Each row of a before or after table is a point. The points were changed in one or more steps. Then noise was added and the rows were shuffled. The steps act on how far a point lies along the listed directions, d1 being the first. Write out the steps. A step turns or swaps two directions, mirrors them in a line or flattens them onto one, adds a multiple of one to another, or multiplies one. Angles are multiples of 10 degrees, from the lower direction toward the higher: turns from -170 to 170, lines from 10 to 170 but not 90. Use the fewest steps. Two steps may share a direction if one is a turn and the other turns, adds or multiplies; they go together, in the order done. Otherwise the lowest direction goes first.
(in the rows, 128 means zero)

Directions:
(1): [ 98 143 179]
(2): [108 179 101]
(3): [178 158 148]
Before (11 x 3)
[[153 125 107]
 [ 87 110 100]
 [163 156 160]
 [110 168 144]
 [176 165 138]
 [103 175 162]
 [163 107 160]
 [110 133 101]
 [148 122 113]
 [167 112  73]
 [ 77 125 154]]
After (11 x 3)
[[137 227 118]
 [126 207 110]
 [102  82  78]
 [169 149  79]
 [190  42 158]
 [ 85 167 105]
 [117 156 178]
 [ 81 147 142]
 [125 115  99]
 [180 128 108]
 [131 105 112]]
Steps: turn d1 and d3 by 60 degrees; multiply d2 by 2.5

Directions:
(1): [156 128  71 182 151 139]
(2): [119 201  94  97 132 121]
(3): [108 164 161 187 110  97]
(4): [163 112 110 115 106  56]
Before (9 x 6)
[[189  36 134 145 124 125]
 [125 203 141 117  89  80]
 [113  87 197 160  99  98]
 [ 83 200 154 138 131 144]
 [170 137  80 162 124 100]
 [125 183 116 108  98  91]
 [102 162 116  49 150 148]
 [130 150 114  47 146 150]
 [139  96  97  93 111  98]]
After (9 x 6)
[[154  83 130 136 123 136]
 [170 118  94 105 135  97]
 [131 103 144 143 160 231]
 [151 126  90 104 136  74]
 [120 182 134 117 106  61]
 [ 74 150 189 161 123 161]
 [127  69 118 140 124 144]
 [148 115 173 148  77  62]
 [147 102 144 140  87  76]]
Steps: flatten d1 and d3 onto the line at 120 degrees; turn d2 and d4 by 90 degrees

Directions:
(1): [164 102 123 107 176  76  83 161  94 168 150]
(2): [ 64 114  88 143 177 140 120 170 108  75 127]
Before (11 x 11)
[[ 88 106 106 155 151 144 136 155 135  59 112]
 [ 80 150 122 149 113 150 180 118 138  96 142]
 [112 154 112 171 112 149 163 120 144  98 118]
 [101 114  84 122 206  98  91 204  94  95 121]
 [ 75 128 120 134 137 123 132 133 152  91 148]
 [183  94 132  96 167  71  73 163 109 200 154]
 [ 69 129 106 149 131 176 154 133 106  77 142]
 [217 106 142  89 187  45  62 194  80 199 182]
 [106 120 100 137 172 111 111 156  97  96 141]
 [139 146 128 131 135 122 119 127 131 127 135]
 [198 110 162 112 138  50  78 128  90 196 189]]
After (11 x 11)
[[155 149 155 126  92 115 167  97 139 163 153]
 [146 133 154 146  76 151 163  95 171 103 105]
 [116 142 150 127  95 123 143  98 171 124 147]
 [178 151 138 148 101 116 146 106 141 158 131]
 [ 33 119  72 153 206 151 117 222  95  32 146]
 [146 148 157 131  68 166 166  79 133 141 142]
 [ 57 101  91 153 196 106  93 182  76  71 173]
 [ 70 165 113 151 101 180 170 128 161  54  84]
 [ 98 151 121 151 105 156 156 108 138  81 122]
 [130 145 123 132 139 126 119 130 128 119 134]
 [ 49 102  78 141 187 145 110 188 117  77 129]]
Steps: turn d1 and d2 by 100 degrees

Directions:
(1): [129 115 100 111 122 114 106 153  31 179 143 119 132  88  85 146  85  83]
(2): [120 184 155 137  98 127  91 191 143 183 142 129 158 199 161 159  96 134]
(3): [189 102  94 185 137 155 105 146 113 166 151 122  65 137 169  70 126 157]
(4): [186 109 115 110 147  84 102 172 188 146 135  91 188  66 128 129 149 142]
(5): [156 157  79 137  81  82 148  96 137  94 145 122 113 117 126 163  50 188]
Before (11 x 18)
[[139 145 102 114  97  66 115 137 152 139 110 122 169 103 143 164 116 151]
 [126 169 131 141  96 126 134 121 155 109 129 127 113 158 149 135  79 142]
 [ 80 138 157 114 150 146 117 142 113 138 128 146 157 130 105 149 167  76]
 [117 106 142 149 156 158  94 160  93 200 116 125 109 160 137 102 165  68]
 [164 108 173 148 181 143  94 190 228 174 130 107 151 125 171  85 249 113]
 [206 110 119 134 140  80 108 187 153 174 138 108 150 110 160 138 114 160]
 [105 108 135 107 129 121 161  70 109  66 102 133 126  93  89 136 139 125]
 [123 128 143 119 112 141 104 160 102 154 129 140 140 146 124 135 118  94]
 [159  91  83 157 127 144 172  63 143  73 134 140  74 111 123 104 125 160]
 [151 147 120 115 122  90 143 124 169  93 124 128 163 123 117 160 129 128]
 [140 161 107 149 115 116 126 150 108 173 159 122 113 144 122 128  83 148]]
After (11 x 18)
[[ 86 143 113  96  97  80 127 115 103 120  97 138 166 109 112 179 113 116]
 [164 155  95 175 115 128 128 149 112 174 162 124  86 152 144 105  82 170]
 [ 96 148 137  77 129  93 151 112 112  97 114 141 184 110  70 189 132  69]
 [154  91 157 186 185 188 109 162 160 178 135 128  70 149 173  42 240 101]
 [129 149 149 133  97 136 125 128 164 108 128 146 133 170 147 143 119 146]
 [120 153 133 121 106 136 110 152  92 157 133 123 131 131 117 139  85  86]
 [ 58 177 178  98 129 124 146 109 191  73 112 151 190 146 114 181 166 111]
 [167 121 121 204 143 151 115 126 194 147 124 124  65 193 204  72 162 169]
 [ 88 118 156  59 127  87 156  83 129  67  95 124 188  67  63 174 140 101]
 [200  54  70 159 152 150 118 136  78 164 155 123  79  73 115  79 132 116]
 [202  95 101 180 140 126 127 150  95 167 145 129  64 142 171  96 104 162]]
Steps: mirror d1 and d5 in the line at 60 degrees; flatten d2 and d4 onto the line at 160 degrees; multiply d3 by 2.5

Directions:
(1): [175 136  70  64 121 161 182 117 123 127 113  53 144  64 150 148  77 105
 128  81 123 107 185  92 162 120 135 124 117 180 137 106]
(2): [153 169  97 122 114 140  82 156  78  57 146 220  89 109  99 168 127 120
 150 138 136 131 144  99 152  81 138 200  79 152 130 111]
(3): [165 150 165 112  82 154 136 118 109 103 163 156 157 167 138 188 158 103
 101  91 113  83 114 145  34 125 173  54 126 172 138 113]
(4): [133 129 172  76 138 113  98 163  88 169  96 169 176 118 122 125  93  58
 103 162 186 105  85  84 151 178  88 113 149 154  79  98]
Before (11 x 32)
[[168 171 151 124  94 139 106 125  87  91 163 203 127 163 135 191 171 108
  104 119 120 100 119 134  70 116 155 136  98 158 136 128]
 [159 153 130 133 108 142 118 141 115  81 151 202 129 126 117 163 143 126
  142 130 100 102 110 132  84 103 147 131  91 150 141 115]
 [172 151 126 106 101 151 104 131  99  93 149 178 127 116 123 147 124  90
  128 128 143 113 130 114 121 106 130 121  98 164 117 106]
 [124 121 157 129 120 136 154 107 132 137 155 109 150 162 129 116 148 119
   97  99 112  97 108 157  90 167 141  59 140 134 132 111]
 [ 66  92  98 160 171  84 107 135 145 160  97  98  78  89 124  59  92 171
  157 166 156 201 146 114 244 137  81 211 144  75 120 155]
 [142 155 145 137 109 155 120 114 104 118 136 157 138 162 133 137 140 108
  108 114 128 122 121 134 112 118 139 124 134 146 142 136]
 [143 105 145  88 127 138 165 101 155 161 124  65 170 133 151 130 102 140
   98  92 122  96 131 134 102 144 119  64 150 158 141 128]
 [137 122 121 126 147 122  89 153 105 121 110 174 108 110  90 127 123 114
  121 156 139 148 142 108 175 107  94 182 133 128 117 136]
 [133 145 116 141  98 139  91 138 115  79 143 165 105 125 109 166 154 131
  132 114 105 127 130 135 117 107 154 132  79 133 151 126]
 [173 156  86  84 107 163 156 126 137  66 150  98 131  85 134 178 105 123
  151  96 120 111 164 102 133 119 162 132  99 174 151 107]
 [170 158 132 125  99 152 131 132  78  86 153 178 141 138 123 161 137  87
  121 104 129 103 109 109  82  97 168 121  98 192 133  97]]
After (11 x 32)
[[185 156 124 111  82 171 113 120  98  74 166 177 133 134 129 173 140  98
  125 108 125 102 132 124  83  95 151  97  91 171 124 109]
 [ 96  90 175 140 148 112 122 106 168 169 128 109 149 165 130 100 133 163
  111 130 129 125  93 155  98 147 107  87 162 108 135 150]
 [143 147 126 119  93 143  91 140 101  82 144 169 120 125 112 181 148 108
  124 112 116 109 129 121 106 119 155 110  83 153 141 112]
 [189 172 128  76  79 167 144 132 113  57 171 141 152 118 136 212 134  96
  126  91 124  86 132 112  69 133 184  75 107 194 145  99]
 [ 76 103 174 177 152 101 116 119 150 148 138 131 127 182 103  75 164 147
  108 152 122 134  84 171 121 172 116 100 147  79 125 134]
 [173 132  86  95 124 157 129 138 101  99 127 135 119  92 107 164 108 106
  115 108 115 130 177 102 152  91 125 154 121 171 135 125]
 [167 158 147 143  91 151 122 128  75  75 168 197 139 165 120 175 160  87
  120 105 126 104  99 128  55  95 181 105  97 188 138 106]
 [125 108  58  88 149 122 162 128 128 154  91  33 101  41 151  93  51 137
  147 110 150 160 197  83 245 133  97 181 133 141 132 130]
 [160 168 158 136  96 134  97 125  88  95 166 212 127 170 127 191 175 117
  104 128 117 101 109 139  70 120 151 141  98 145 133 131]
 [130 151 148 149 118 147 114 112 110 122 139 168 134 168 128 127 147 116
  109 123 131 123 109 140 117 116 132 123 140 133 140 143]
 [160 161 138 124 102 139 118 141 110  83 150 206 133 128 119 167 144 120
  135 130 104  96 104 129  75 107 148 125  91 162 142 109]]
Steps: add 1 times d2 to d1; turn d1 and d3 by 50 degrees; multiply d4 by 0

Directions:
(1): [171 128 138 126  78  68 145  77 190 153  92  94 143 185 156 136 178 142
 162 150 174 188 206 143 135 201 133 138  97 143 136  76 133 125  90 145
 121 247 119 156 133 143 146 100 101 131 132  98 118 111 145 129 120 171
 115 114 128  89 161  77 164 184 111 124]
(2): [121  85 118 119 151 139 141 137 120 149 163 108  69 145 164  94 134 117
  60 166 194 130 146  59  79 178  97 142  76 151 144 177 100 178  84 170
 138 152 143 195  80 106 122  87 155 145 138  68 147  93 107 119 140 104
 147 169 120 180  99 156  62 110 205 117]
Before (10 x 64)
[[113 120 116 126 156 171 139 143 105 145 157 126  97 120 131 126 108 109
   86 139 147 105 113  93 110 116 109 120 116 133 132 173 106 155 115 147
  128  84 134 155  97 114 114 111 141 139 125  98 139 115 108 117 152 107
  133 155 116 170  86 167  74 110 177 119]
 [173 107 145 132  74  62 135  81 179 166 121  87 120 191 165 117 182 134
  133 179 208 194 231 111 120 225 117 147  58 150 151 116 115 159  87 162
  120 249 132 194 117 134 142  75 117 141 130  64 122  94 136 115 106 170
  136 148 125 120 145  99 139 190 154 130]
 [ 90 107 126 131 156 152 119 143  96 132 156 129  91 103 133 109 106 112
   84 135 126 111  98  86 111 101 118 119 117 128 129 172 125 170 129 130
  147  84 140 147 113 108 111 121 155 137 131 123 140 138 111 120 140  87
  141 150 140 164  92 166  86 109 174 135]
 [ 95 104 109 134 160 160 120 160  92 141 177 130  80 105 140 116 113 137
   69 142 149 101  96  81 101 121 103 147 106 138 137 184 120 156 114 149
  152  80 139 153  91 108 113 121 151 144 124 104 121 112 109 121 148  83
  149 160 117 196  98 158  77  96 188 137]
 [151 135 138 129 107 102 127 121 146 118 128 127 138 142 127 133 126 132
  148 136 123 127 144 148 147 124 136 140 115 125 130 120 154 125 135 127
  117 155 136 124 130 154 135 119 108 123 122 127 126 117 136 132 126 144
  113 115 134 108 136 100 160 142 111 132]
 [124 129 145 129 140 135 118 144 123 124 132 118 132 106 121 125 129 111
  132 125 124 115 112 119 126 111 121 109 127 131 133 145 120 129 119 119
  127 110 133 113 129 112 133 126 139 111 126 143 117 137 128 131 130 117
  128 146 129 143 127 133 126 124 129 114]
 [113 113 120 114 142 131 136 134 133 127 142 114 119 131 129 109 137 120
   91 145 163 131 146 112 113 157 110 137 113 128 135 159 123 136 125 168
  133 154 131 153 103 107 120 112 130 131 134 104 128 112 113 121 138 114
  131 133 122 133 110 134  99 120 163 119]
 [128 117 138 128 128 124 131 113 133 134 119 138 126 126 139 126 128 127
  132 123 127 142 143 138 146 129 130 133 122 127 117 114 129 123 143 135
  124 135 124 107 128 131 116 130 131 134 126 134 125 125 117 125 120 123
  111 139 133 125 138 122 132 137 122 133]
 [149 135 124 121 112 100 121 103 150 134 121 114 137 145 132 140 140 128
  140 113 130 153 147 141 132 119 134 135 128 148 138 104 130 110 124 127
  119 138 121 117 126 146 127 128 129 120 111 110 125 127 140 118 141 137
  104 116 116 121 134 119 142 151 141 120]
 [169 112 145 121  75  90 127  79 179 154 106 100 154 167 144 128 177 149
  162 144 151 162 205 152 134 209 126 131 103 138 150  88 129 125 100 137
  128 220 117 139 122 126 140  98 118 133 136  99 127 127 141 135 121 142
  115 124 130 105 133  92 165 176 121 125]]
After (10 x 64)
[[147 111 142 123  99 119 118 103 150 144 123 113 145 139 127 124 153 141
  139 132 124 133 167 145 129 175 126 123 117 129 147 115 127 125 118 126
  135 161 121 126 120 117 133 111 129 128 135 114 133 137 136 131 124 122
  122 131 133 122 116 115 151 150 127 125]
 [103 112 127 132 139 134 122 128 115 134 143 121 102 114 135 115 120 116
  104 137 130 129 122  99 119 116 124 120 115 130 132 154 127 165 124 129
  146 115 136 147 119 116 114 117 146 135 129 118 137 137 122 122 134 102
  136 139 140 145 102 148 105 127 159 137]
 [143 136 134 132 115 115 129 130 137 115 134 132 133 136 127 128 119 128
  140 138 120 118 135 140 142 116 133 141 115 124 129 132 153 128 136 127
  119 137 139 124 126 148 133 116 113 125 124 127 127 114 131 133 129 142
  115 121 136 117 130 107 153 132 121 130]
 [125 125 120 127 140 159 139 129 118 146 143 119 107 130 129 135 119 112
  102 137 141 120 128 107 119 123 116 120 118 132 130 155 114 149 110 143
  124 108 129 151 105 123 123 110 131 136 121 101 133 118 115 121 148 120
  126 147 116 153 100 153  94 126 165 120]
 [143 135 121 121 118 109 118 111 143 133 129 121 131 138 131 137 134 125
  134 110 127 146 135 137 132 110 131 132 130 146 136 117 127 113 126 128
  120 118 125 114 126 144 122 130 131 121 110 114 126 127 139 117 144 128
  105 120 116 129 130 127 134 142 147 123]
 [123 116 135 129 127 127 129 116 130 132 120 141 125 126 135 125 128 127
  131 121 129 139 139 136 146 128 128 130 123 127 118 119 127 127 144 136
  124 130 126 105 128 129 116 128 133 134 126 134 127 125 115 125 121 123
  113 144 133 129 135 119 128 135 123 136]
 [131 129 148 129 132 130 120 139 131 127 130 113 132 109 125 127 136 113
  135 126 126 127 122 119 125 116 120 108 127 136 133 139 119 129 114 121
  123 120 132 116 133 111 137 126 138 114 125 140 117 133 127 128 130 123
  129 147 129 140 131 128 129 127 130 116]
 [146 114 142 135 101  95 124 111 141 149 142 112 117 150 143 118 154 127
  123 159 171 155 185 112 122 172 121 138  83 137 145 140 116 155 118 141
  119 174 136 166 120 126 131 104 129 137 124  91 125 109 131 116 108 148
  139 151 123 135 125 130 130 160 151 133]
 [110 113 115 135 140 141 122 143 113 144 158 124  94 119 143 123 126 141
   92 141 153 118 112  96 110 135 111 148 104 139 134 162 123 148 113 147
  147 112 135 150 102 117 120 121 137 144 123 107 115 115 119 122 143  99
  139 146 121 170 115 141 100 116 171 140]
 [116 118 120 114 140 130 136 135 131 125 139 115 128 129 128 110 137 120
   96 141 158 128 138 121 116 147 114 135 119 124 132 152 128 131 128 162
  135 147 129 142 111 104 119 119 126 132 132 114 123 119 118 121 136 116
  128 128 125 130 112 135 106 121 157 121]]
Steps: multiply d1 by 0.4; multiply d2 by 0.7

Directions:
(1): [157 132 119 104 110  66 142 186 116 153 126 171  88 152 144 110 105 145
 122 168 117 134 211 111 141 182 119  54 114  86 161 122  79 145 115 122
 223 132 106 100 189 135 130 133 212 116 117 150 161  95  91 121  62 122
 195 117 174 153 129 121 160 148 149  78]
(2): [116 107  84 109  64 161 112 140 120 153 125 193 130 198  85 156 141 101
 104 125 156 153 114 187 132 125 147 161 125  48  92 139 143 102 124  86
 116 138  78 147 101 141 171  73 148 103 167 101 135 167 200 162  93  71
 177 108 122 157 216 168 118 175  94 136]
(3): [157 154 120  95 108 153  95 170 162 108 226 117 127 157  81 109 138 114
 120 191  89 152  51 181 169 180 108 113 144 132  82 136 164 169 176 136
  97 134 130 132 155  98 129 106 104 168 124 173 104 167  45 128 112 113
 140  91  74 106 108 130 188 142 191  89]
Before (13 x 64)
[[134 136 121 118 134 128 110 152 153 118 196 104 147 118 135 110 119 129
  111 166  91 116 117 158 157 167 107 105 166 165 114 128 157 182 143 147
  130 121 141 110 174 101 102 143 108 169 116 148 112 141  50 107 134 136
  145 116  94  92  80 128 183 112 184 105]
 [134 171 173 153 167 135 130  79 158  81 132  56 136  52 139 112 127 118
  147 118 131 118  94  94 127  89 133 126 134 230 125 108 138 138 159 170
   97 114 188 119 143  99  75 180  44 167  97 152  93  90  75  93 177 183
   47 128 106  82  51 109 127  79 163 140]
 [178 163 138 101 139  73 144 203 107 118 164 129  79 144 147  82 101 141
  111 195  78 112 183 100 145 185 102  55 113 127 170 134  94 174 151 139
  191 133 110  96 215 104 118 154 183 138  96 187 148  94  32 105  78 138
  160 120 165 129  90  71 188 134 185  70]
 [126 110 105 123 122  90 156 139 116 156 119 158 120 143 120 116 105 138
  118 128 147 118 147 137 127 131 127 118 108  82 136  85 125 124 115 107
  146 141 122 120 138 137 132 143 165 112 127 108 135 130 143 145 100 123
  164 114 149 152 136 130 122 140 123 107]
 [ 90 127 113 123 110 193 114 113 139 110 139 139 153 165  88 135 155 112
  117 123 127 158  76 179 129 120 133 183 139 107  87 139 165 102 153 105
   59 148 107 172 102 125 142  82 111  99 147 115 119 170 168 152 135 100
  142 120  87 110 175 177 106 169  99 155]
 [147 109  78 123  77 126 138 163 115 156 111 205  99 157 111 124 128  98
  104 137 157 147 158 150 134 151 151  99 119  42 136 146  95 106 111  92
  181 151  96 126 135 138 179  92 201 104 151 123 163 139 171 138  50 104
  188 111 155 160 159 161 128 172 118  98]
 [128 135 126  79 108 111 121 171 109 161 160 170 109 183 129 127 119 130
  115 167 106 151 153 155 135 159 137  93 148  76 112 127 124 134 128 116
  172 130  92 132 173 107 134  93 183 141 140 162 135 124 111 104  94 126
  185  80 149 136 123 123 149 152 153 110]
 [121 128 139 113 113 133 140 129 118 147 123 156 111 144  97 119 149 130
  127 144 129 139 138 126 133 135 132 123 100 104 114 114 114 125 150 126
  134 136 115 115 114 132 128 134 154 145 152 122 140 120 130 126 131 136
  128 127 150 141 144 128 134 128 112 120]
 [112  90 135 131 119 141 107 127 130 133 127 149 142 149  95 137 141  80
  118  83 158 141  89 150 122 121 143 174 127 109  83 149 130 113 118 106
   92 123 106 137 115 118 137  98 129 124 134  99 121 159 174 130 103 100
  131 126 106 130 150 149 113 159  95 153]
 [164 132 142 117 124  94 138 175 129 142 151 157  92 119 119 102 111 135
  144 151 104 109 167 150 152 177 139  80 126 119 133 122 104 146 129 119
  182 118 127 113 185 111 140 133 163 132 112 153 117 121 101 119  83 127
  154  95 146 141 108 126 169 155 150  84]
 [ 90 143 147 135 132 207  97  47 160  89 152  50 178  91 109 134 149 112
  131 118 122 132  13 137 125  79 130 221 154 210  90 120 212 140 158 162
   12 118 184 169  49 112 111 102  15 169 120 116  61 169 133 146 223 145
   39 121  50  85  82 120 108  87 137 179]
 [152 146 145 130 147 124 123 139 145  97 171  93 126  93 129 117 116 134
  139 153 102 131  98 100 145 158 121 128 140 184 122 111 149 154 139 170
  130 122 157 131 146  90  90 155  96 154 112 157 104 132  81 106 136 159
   85 102 110  98  60 109 142 104 159 114]
 [133 161 150 143 175 155 136 107 168  77 172  72 171  76 123 125 140 128
  138 122  92 117  48  99 136 114 124 162 144 215 106 116 151 146 151 155
   86 111 170 145 122 100  91 171  61 171 110 145  71 156  58 138 187 160
   55 144  96  77  62 102 116  68 155 145]]
After (13 x 64)
[[120 163 174 162 172 130 140  65 147  88 101  63 140  44 149 117 127 118
  150  97 143 111 110  81 114  71 139 131 128 229 138 107 128 122 140 169
  100 114 186 117 133 109  73 189  46 156 101 135 101  80 102  96 186 188
   40 137 122  86  58 108 103  76 141 154]
 [143 141 154 140 160 120 133 122 139  97 152  84 135  79 141 119 111 141
  144 141 109 121 103  85 137 144 126 137 137 194 132 108 149 145 132 172
  122 117 167 130 138  92  87 161  89 148 112 148 109 119  94 105 154 164
   72 111 114  97  58 109 128  94 148 126]
 [129 133 130 133 152 129 117 131 153 113 177  81 157  96 147 113 114 132
  116 148  95 105 115 139 150 154 109 116 170 189 122 123 157 176 140 159
  119 120 153 113 159 102  93 157  87 170 111 140 113 133  59 102 155 149
  126 125  92  87  67 122 169  99 174 121]
 [157 114  79 114  70 127 129 174 123 152 127 202  99 167 103 121 130  94
  102 153 149 152 140 163 145 162 147  97 122  42 123 146  95 119 121  94
  175 151  98 128 137 131 181  90 198 114 150 136 158 152 153 141  45 101
  190 100 144 157 155 162 144 173 131  89]
 [113  95 138 121 113 143 104 129 136 130 145 146 140 152  90 132 141  77
  120  93 153 144  80 158 129 133 138 167 123 111  78 149 135 121 127 108
   88 121 108 138 125 111 133  98 125 133 131 109 114 169 160 127 103 102
  133 124 102 128 144 153 127 162 113 146]
 [ 92 135 114 120 110 196 106 114 145 108 161 125 156 164  83 128 159 108
  115 135 116 160  64 181 134 132 128 182 142 124  75 136 171 110 165 115
   46 147 119 172 106 117 137  84 100 108 144 127 111 176 152 150 135 102
  137 117  76 103 165 173 118 167 113 151]
 [129 110 103 124 120  89 150 142 115 155 124 166 123 150 119 117 103 137
  115 132 139 122 149 140 130 133 123 117 104  79 130  90 126 127 119 105
  143 143 121 120 142 133 134 140 168 111 125 110 136 135 136 148  98 123
  170 111 146 148 142 127 129 144 132 101]
 [173 160 143 111 150  72 151 189 102 113 145 122  86 130 160  82  99 146
  119 177  83 105 186  88 138 168 102  61 113 137 182 129  92 165 145 142
  183 130 116  96 204 107 118 165 177 133  97 177 149  85  43 102  96 148
  143 128 170 129  86  66 173 125 173  80]
 [126 142 126  80 120 114 118 167 111 150 167 163 112 179 131 126 121 129
  116 172 103 147 142 149 134 157 134  97 151  89 110 124 129 142 132 119
  159 126  97 133 175 106 130  95 180 148 137 164 131 125 105 104 103 137
  171  83 139 130 113 118 147 148 158 108]
 [ 81 140 153 141 142 206 101  34 160  84 140  42 183  81 123 138 148 109
  136 111 121 125  16 126 117  65 133 230 151 221  97 113 212 133 155 163
   13 112 187 167  45 116 109 109  10 166 119 111  61 163 138 146 233 157
   24 130  54  82  72 115 101  82 138 189]
 [120 132 137 112 112 129 138 131 118 147 126 157 109 143  97 121 148 130
  123 149 130 143 134 130 139 135 131 121 101 105 115 118 113 127 150 125
  132 136 113 116 114 128 126 131 156 151 153 126 143 119 131 127 129 129
  128 129 148 141 145 128 138 133 113 115]
 [160 132 146 126 135  93 140 168 128 143 143 153  95 115 128 100 114 135
  147 142 101 108 163 145 151 176 143  84 128 124 134 119 103 144 131 120
  180 114 126 117 178 112 138 136 159 133 110 151 114 118 104 119  89 130
  147  95 150 138  97 121 158 152 146  88]
 [120 153 158 153 189 154 145  86 158  76 148  62 170  59 138 132 141 138
  140 100 101 115  60  83 122  95 126 173 143 223 118 115 144 134 141 152
   82 109 177 147 108 107  89 180  56 158 111 131  69 151  74 135 201 168
   42 160 106  80  63 100 100  61 140 161]]
Steps: add -0.3 times d3 to d1; turn d2 and d3 by 20 degrees
